Each row of a before or after table is a point. The points were changed in one or more steps. Then noise was added and the rows were shuffled. The steps act on columns, c1 being the first. What was done? A step turns or swaps two columns, mirrors them in a line or flattens them onto one, adds a multiple of one to another, or multiplies or shifts one. Angles are multiples of 10 degrees, from the lower column toward the higher: turns from -170 to 170, lines from 10 to 170 but not 90. Use the fewest steps. Two steps may share a column if one is a turn and the other turns, adds or multiplies; they go together, in the order done. Otherwise the lowest column goes first.
In the rows, 128 means zero.

Before, 14 rows:
[[131  83 114]
 [124 133 157]
 [111 138 168]
 [136 166 164]
 [140 111 117]
 [105 165 162]
 [135 137 162]
 [117 134 164]
 [110 124 124]
 [133 120 135]
 [162  98 117]
 [129 133 139]
 [159  93 110]
 [117 132 167]]
After:
[[122  82 215]
 [106 113 230]
 [138 121 234]
 [135  74 144]
 [136  56  93]
 [114  81 237]
 [127  87 164]
 [159  46  73]
 [163  47  95]
 [139  81 227]
 [109  75 120]
 [106  89 251]
 [117  80 242]
 [131  35  84]]
Steps: shift c2 by -50; multiply c3 by 3

Before, 8 rows:
[[145 119 115 126 140 154]
 [122 141 168  96 137 127]
 [122 163 117 151 113 145]
 [143 142 121  95 141 107]
 [117  98 134 104 117 125]
 [147 127 110 176 167 150]
 [150 104 135 139 112 151]
 [146 125 164 116 151 110]]
After:
[[108 141 105 103 133 119]
 [100 123 239 102 142 121]
 [133 102 146  79 125 134]
 [107 102 148 136 108 143]
 [138 165  96 176 115 132]
 [132 137 246 106 138 137]
 [ 97 127  77 179 158 121]
 [108 117  84 129 133 152]]
Steps: mirror c1 and c5 in the line at 100 degrees; turn c4 and c6 by -30 degrees; add 0.7 times c2 to c4; multiply c3 by 3

Before (8 x 11):
[[144 133 140 145 117 126 150 131 115 124 159]
 [121 118 138 114 138 130 133 116 133 135 160]
 [143 110 133 122 122 123 132 112 102 111 143]
 [135 135 139 126 114 161 125 127 154 121 144]
 [132 122  97 131 131 111 128 109 118 138 142]
 [140 135 132 117 103 176 118 167 147 136 170]
 [131 121 131 114 140 121 112 105 122 171 124]
 [114 102 112  99 142 135 139  98 126 192 109]]
After (8 x 11):
[[130 117 128 114  88 115 128 139 101 149 130]
 [113 123 127 119 110 112 114 163 123  94 120]
 [124 128 129 112  74 250 117  95 149 103 163]
 [151 123 137 124  87 121 151 123 115 132 149]
 [ 99 128 108 128 113 144 138 179 122  76 120]
 [133 123 139 120  83 210 128 128 155 132 142]
 [132 147 103 124  98  87 129 149 119 126 139]
 [115 118 130 130 107 134 132 138 134 126 163]]
Steps: add -0.7 times c1 to c11; turn c1 and c4 by -60 degrees; multiply c2 by 0.4; turn c2 and c3 by 40 degrees; shift c5 by -30; multiply c6 by 2.5; turn c8 and c10 by -160 degrees

Before:
[[141 107 125 120 132 117 124 103  91 137 126 124  97 155]
 [146 107 152 116 144 136 120 140 102 118 210 108  66 166]
 [142  88 176 138 131 142 127 134 104 177 115 122 122 166]
 [145 130 130 119 127  63 129 152 117 127 120 110 111 154]
 [127 139 117 174 146 141 116 119 143 112 119 136 115 118]
 [143  31 190 121 145 143 133 121 109  83 110 110  75 137]
 [142 127 130 105 135 135 130 112 249  84 130 142 104 157]
 [ 97 141 157 113  56 108 131 135  95  87 117 129 104 134]
 [126 122 146 141 139  32 169 111  99 127 154 111  93 135]
 [123 142 139 108 144 146 131 140 111 192 110 102 102 150]
 [106 137 117 109 141 138 151 143 126 110 126 167  89 156]
 [140 142 170 102 117 117 141 124 117  95 112 143 111 128]
 [139 139 118 116 115 146 157 138 128 101 131 113 116 160]]
After, 13 rows:
[[148 100 126 137 140 115 126  96 113 129 156 122 124 102]
 [123 112 144 130 129  34 168 113 120 115 153 113  93 121]
 [146 124 131 136 129  62 130 153 124 126 147 111 136 101]
 [142  99 153 173 126 135 122 139 114 112 156 107  40  93]
 [140  44 191 133  96 142 135 122  81  91 186 111 128 122]
 [137 137 121 142  99 145 161 135 134 129 141 114 124  95]
 [ 96 121 156 143  57 106 130 134 124 174 149 128 138 120]
 [147 184 131 153  94 134 130 112 161  98 150 146 126  99]
 [106 130 117 149 117 136 152 143 134 106 164 166 124  99]
 [144  89 177 112 173 140 130 136 100 145 139 121 132  87]
 [122 131 141 143 192 147 130 143 128 143 161 102 143 106]
 [142 136 170 152  92 116 144 127 132 120 154 141 144 132]
 [124 144 117  84 122 141 115 121 135 109 142 135 118 140]]
Steps: flatten c2 and c9 onto the line at 30 degrees; turn c11 and c13 by 110 degrees; turn c4 and c13 by -160 degrees; turn c5 and c10 by -60 degrees; multiply c14 by -1

Before:
[[122  85 157 152 142 108 124 156 117  84 155 120 114 154 166  88  80  70
  108 141]
 [109 132 119 144 148 166 160  90 126 104 100 188 141 142 130  66 104 177
  109 137]
 [123 115 146 150 119 145  93 115 130  63 157 101 131 113 133 121 155 120
   96 108]
 [223  69 115  90 120 146  98 111 143  79 111 119 184 128 115 173 100 122
  194 108]
 [148 149 104 106  71  89 164 103 111 128 145 114 167 116 162 119 104 152
  123  72]
 [101  95 152 148 160 123 155 147 112 162  95 134  89 144 177 127 154 143
  109 169]
 [135 128 159 133 141 145 149 117 180 187 128 154 172 118 142 169 119 113
  148 135]
 [137  96 153 153 140  66 108 101 109 145 116 199 105 135  83 106  89 135
  131 111]]
After, 8 rows:
[[147  84 160 152 144 108 124  98 118  84 155 134 116 155 166  87   9  71
  108 129]
 [143  95 140 154 139  67 109 136 160 147 115 211 102 137  82 109  30 136
  132  89]
 [123 132 130 143 148 166 160 155 156 105  99 208 142 141 131  64  66 176
  108 161]
 [126 126 163 133 141 145 148 171  96 188 126 167 171 118 142 169 104 113
  149 139]
 [136 149  95 105  72  89 164 137 157 126 144  57 166 114 162 118  70 153
  124 108]
 [223  69 102  92 121 145  99 151 128  79 110 111 183 127 114 172  58 122
  195  93]
 [107 115 130 149 118 145  92 141 134  64 158  91 131 113 132 124 195 120
   96  79]
 [117  94 172 150 160 124 155 101 127 162  93 166  90 144 177 126 192 143
  110 176]]
Steps: add 1 times c14 to c1; add 0.7 times c7 to c20; turn c3 and c20 by -20 degrees; add 1 times c5 to c12; turn c8 and c9 by -140 degrees; multiply c17 by 2.5
